Each row is a point. Each copy is the shape, with its points in the same order, turned, moved and blurred by noise. Some copies are also mirrored. Which?

Shape (7 x 2):
[[ 0.01  0.00]
 [ 0.00  0.01]
 [ 0.09 -0.09]
 [ 0.09 -0.09]
 [-0.18  0.48]
 [-1.01  0.06]
 [ 0.03  0.00]]
Copy 1 (7 x 2):
[[ 0.00 -0.09]
 [ 0.02 -0.10]
 [-0.09 -0.09]
 [-0.07 -0.10]
 [ 0.54 -0.18]
 [ 0.60  0.78]
 [ 0.05 -0.13]]
Copy 1 is: only turned
Copy 2 (7 x 2):
[[-0.10  0.04]
 [-0.06  0.04]
 [-0.25 -0.05]
 [-0.22 -0.06]
 [ 0.07  0.48]
 [ 0.89  0.03]
 [-0.19  0.08]]
Copy 2 is: mirrored
Copy 3 (7 x 2):
[[-0.08  0.02]
 [-0.08  0.00]
 [-0.01  0.11]
 [-0.02  0.10]
 [-0.16 -0.50]
 [-1.05 -0.27]
 [-0.05  0.02]]
Copy 3 is: mirrored
Copy 4 (7 x 2):
[[ 0.08  0.08]
 [ 0.07  0.02]
 [ 0.12  0.17]
 [ 0.09  0.19]
 [-0.22 -0.35]
 [ 0.56 -0.81]
 [ 0.05  0.07]]
Copy 4 is: only turned

Shape (9 x 3):
[[ 0.08  0.34  0.14]
 [-0.14  0.61 -0.02]
 [-0.05 -0.07  0.18]
 [-0.37 -0.50 -0.37]
 [ 0.10  0.07  0.33]
 [-0.03 -0.05  0.46]
 [ 0.34 -0.20 -0.08]
 [ 0.18 -0.32 -0.10]
 [ 0.17  0.71 -0.04]]
Copy 1 (9 x 3):
[[ 0.17  0.47  0.04]
 [-0.15  0.67  0.21]
 [ 0.35  0.09  0.19]
 [-0.19 -0.51  0.31]
 [ 0.41  0.26  0.04]
 [ 0.55  0.18  0.25]
 [ 0.17 -0.08 -0.26]
 [ 0.14 -0.17 -0.10]
 [-0.04  0.75 -0.11]]
Copy 1 is: only turned
Copy 2 (9 x 3):
[[ 0.31 -0.34  0.00]
 [ 0.56 -0.25 -0.24]
 [-0.06 -0.11  0.09]
 [-0.07  0.65  0.21]
 [-0.04 -0.36  0.10]
 [-0.21 -0.31 -0.02]
 [ 0.09 -0.09  0.54]
 [-0.01  0.07  0.49]
 [ 0.70 -0.45 -0.03]]
Copy 2 is: mirrored

Shape (8 x 4):
[[ 0.01 -0.13 -0.45  0.20]
 [-0.15  0.17 -0.53  0.18]
 [ 0.13  0.13  0.42  0.44]
 [ 0.27 -0.10  0.07  0.21]
 [-0.61  0.17 -0.25  0.38]
 [ 0.39 -0.22 -0.28 -0.36]
 [-0.06 -0.63 -0.15 -0.09]
 [ 0.03  0.13  0.46  0.35]]
Copy 1 (8 x 4):
[[ 0.10 -0.28 -0.36 -0.05]
 [ 0.00 -0.13 -0.47 -0.32]
 [ 0.07  0.49  0.00  0.34]
 [-0.03  0.02 -0.09  0.34]
 [ 0.38  0.19 -0.26 -0.54]
 [-0.40 -0.54 -0.02  0.18]
 [ 0.22 -0.55  0.21  0.10]
 [ 0.06  0.49  0.11  0.24]]
Copy 1 is: mirrored
Copy 2 (8 x 4):
[[ 0.02 -0.21 -0.24  0.51]
 [-0.09 -0.15  0.11  0.56]
 [ 0.13  0.62 -0.13 -0.02]
 [ 0.23  0.15 -0.26  0.18]
 [-0.52  0.17  0.08  0.48]
 [ 0.31 -0.54 -0.27 -0.09]
 [-0.15 -0.38 -0.67  0.04]
 [ 0.10  0.58 -0.08 -0.14]]
Copy 2 is: mirrored

Shape (9 x 6):
[[-0.28  0.25  0.00 -0.10 -0.51 -0.05]
 [ 0.48 -0.03 -0.37  0.20  0.19  0.28]
 [-0.01 -0.17 -0.43 -0.22 -0.43 -0.44]
 [-0.05  0.08 -0.21  0.19  0.13 -0.17]
 [-0.38  0.16 -0.37  0.24 -0.11 -0.42]
 [-0.11 -0.23 -0.02  0.28 -0.02  0.11]
 [-0.42 -0.46  0.26 -0.34  0.11 -0.41]
 [ 0.40 -0.15  0.21 -0.05 -0.86  0.35]
 [-0.01 -0.19  0.08 -0.06 -0.07 -0.51]]
Copy 1 (9 x 6):
[[ 0.37 -0.15  0.37 -0.19 -0.15 -0.10]
 [-0.37  0.43 -0.30 -0.13  0.13  0.04]
 [ 0.48  0.22 -0.12 -0.29 -0.34 -0.52]
 [ 0.13 -0.07 -0.29 -0.13  0.14 -0.09]
 [ 0.44 -0.29 -0.21 -0.41  0.13 -0.28]
 [ 0.09  0.13  0.03  0.06  0.39 -0.24]
 [ 0.87  0.10 -0.14  0.49  0.08 -0.27]
 [-0.24  0.34  0.71  0.13 -0.34 -0.41]
 [ 0.41 -0.05 -0.24  0.25 -0.17 -0.37]]
Copy 1 is: mirrored
Copy 2 (9 x 6):
[[-0.42 -0.06 -0.28  0.20  0.17 -0.14]
 [ 0.24  0.04  0.42  0.33 -0.43  0.32]
 [-0.68  0.23 -0.23  0.02 -0.39  0.19]
 [-0.14 -0.19  0.17 -0.07 -0.12  0.31]
 [-0.50 -0.38 -0.15 -0.14 -0.06  0.37]
 [ 0.20  0.03 -0.14 -0.07 -0.07  0.26]
 [-0.37  0.54 -0.14 -0.58  0.23  0.28]
 [ 0.10  0.41 -0.39  0.43 -0.31 -0.57]
 [-0.35  0.19 -0.01 -0.41 -0.17  0.06]]
Copy 2 is: mirrored
Copy 3 (9 x 6):
[[ 0.55 -0.28  0.15 -0.01 -0.32  0.08]
 [-0.39 -0.08  0.02  0.38  0.18 -0.28]
 [ 0.42 -0.37  0.63  0.09 -0.14 -0.43]
 [ 0.18 -0.23  0.07  0.00  0.36 -0.19]
 [ 0.60 -0.38  0.28  0.01  0.39 -0.07]
 [ 0.28 -0.17 -0.25  0.18  0.14 -0.39]
 [ 0.63  0.01  0.06 -0.55 -0.01 -0.73]
 [ 0.06 -0.43 -0.16  0.37 -0.89 -0.28]
 [ 0.31 -0.42  0.18 -0.32  0.02 -0.55]]
Copy 3 is: mirrored
Copy 4 (9 x 6):
[[-0.03 -0.33  0.23  0.25  0.01 -0.29]
 [ 0.10  0.30  0.27 -0.71  0.01  0.09]
 [-0.05 -0.04  0.38  0.10 -0.67 -0.16]
 [-0.32  0.12  0.13 -0.14 -0.07  0.11]
 [-0.58 -0.03  0.38  0.13 -0.18  0.03]
 [ 0.07  0.11  0.23  0.01  0.08  0.34]
 [ 0.03 -0.16 -0.36  0.42 -0.49  0.42]
 [ 0.83  0.07  0.42  0.10  0.07 -0.44]
 [-0.08  0.22 -0.09  0.25 -0.39  0.03]]
Copy 4 is: only turned

Shape (14 x 8):
[[-0.16 -0.09  0.20  0.13  0.08 -0.29 -0.03  0.36]
 [ 0.93 -0.28 -0.18 -0.07 -0.69 -0.09  0.00  0.01]
 [-0.24 -0.41  0.06  0.79 -0.32  0.28  0.41  0.22]
 [-0.30  0.07  0.31 -0.21  0.08  0.26  0.28 -0.13]
 [ 0.52 -0.08 -0.15 -0.20 -0.13  0.20  0.09 -0.08]
 [-0.20 -0.02  0.61 -0.01 -0.10  0.07 -0.10  0.26]
 [-0.17 -0.39  0.63  0.06 -0.01  0.38  0.29 -0.13]
 [-0.15  0.07 -0.09  0.11  0.04  0.33  0.01  0.28]
 [-0.13 -0.06  0.44 -0.07  0.08  0.04  0.21  0.85]
 [ 0.10 -0.41 -0.06 -0.15 -0.25  0.22 -0.07 -0.08]
 [ 0.18  0.08  0.20 -0.13 -0.50  0.24 -0.06 -0.18]
 [-0.33  0.01 -0.13 -0.16 -0.20  0.21  0.00 -0.18]
 [ 0.12  0.01 -0.04  0.10  0.08  0.39 -0.09 -0.04]
 [ 0.36 -0.19  0.72 -0.15  0.08 -0.57  0.19  0.44]]
Copy 1 (14 x 8):
[[-0.15  0.11 -0.25 -0.37 -0.32  0.09 -0.18 -0.22]
 [ 0.87 -0.10  0.71 -0.26 -0.23  0.24 -0.12 -0.11]
 [ 0.03  0.29  0.14 -0.27 -0.80 -0.77 -0.50 -0.27]
 [ 0.10  0.09 -0.46  0.16 -0.49 -0.12 -0.30  0.30]
 [ 0.60 -0.12  0.20 -0.05 -0.29 -0.01  0.08  0.20]
 [-0.02 -0.20 -0.46 -0.10 -0.52  0.07 -0.53 -0.18]
 [ 0.38  0.05 -0.55  0.01 -0.94 -0.20 -0.35  0.00]
 [-0.08 -0.21 -0.10 -0.20 -0.27 -0.37 -0.13  0.12]
 [-0.39 -0.20 -0.18 -0.56 -0.76  0.20 -0.44  0.07]
 [ 0.60 -0.05 -0.13 -0.23 -0.23 -0.20 -0.18  0.13]
 [ 0.55 -0.21  0.00  0.19 -0.27  0.01 -0.50  0.00]
 [ 0.22  0.05 -0.28  0.03 -0.02 -0.32 -0.33  0.22]
 [ 0.20 -0.24 -0.14  0.02 -0.38 -0.35  0.07  0.02]
 [ 0.01  0.12 -0.14 -0.38 -0.80  0.76 -0.14 -0.22]]
Copy 1 is: only turned
Copy 2 (14 x 8):
[[ 0.20 -0.16  0.46 -0.09 -0.33  0.04  0.24  0.18]
 [ 0.56  0.06  0.24  0.92  0.28 -0.38 -0.12  0.02]
 [-0.19 -0.35  0.29  0.61 -0.46  0.31  0.15  0.83]
 [-0.27 -0.24 -0.19 -0.10 -0.22 -0.33  0.32  0.25]
 [ 0.21  0.01 -0.08  0.34  0.26 -0.29 -0.15  0.16]
 [ 0.20 -0.65  0.04 -0.04 -0.40  0.01  0.28  0.12]
 [-0.33 -0.59  0.03  0.14 -0.40 -0.26 -0.15  0.24]
 [ 0.05 -0.18  0.02  0.01 -0.01  0.10  0.24  0.51]
 [ 0.42 -0.43  0.30 -0.30 -0.53 -0.20  0.20  0.63]
 [-0.08 -0.31  0.18  0.41  0.21 -0.20  0.08  0.13]
 [ 0.16 -0.27 -0.25  0.52  0.05 -0.17  0.22  0.01]
 [-0.25 -0.18 -0.03  0.19  0.18 -0.03  0.46  0.23]
 [-0.03 -0.17 -0.20  0.06  0.14  0.08 -0.04  0.24]
 [ 0.52 -0.08  0.51 -0.04 -0.73 -0.43 -0.08 -0.18]]
Copy 2 is: mirrored
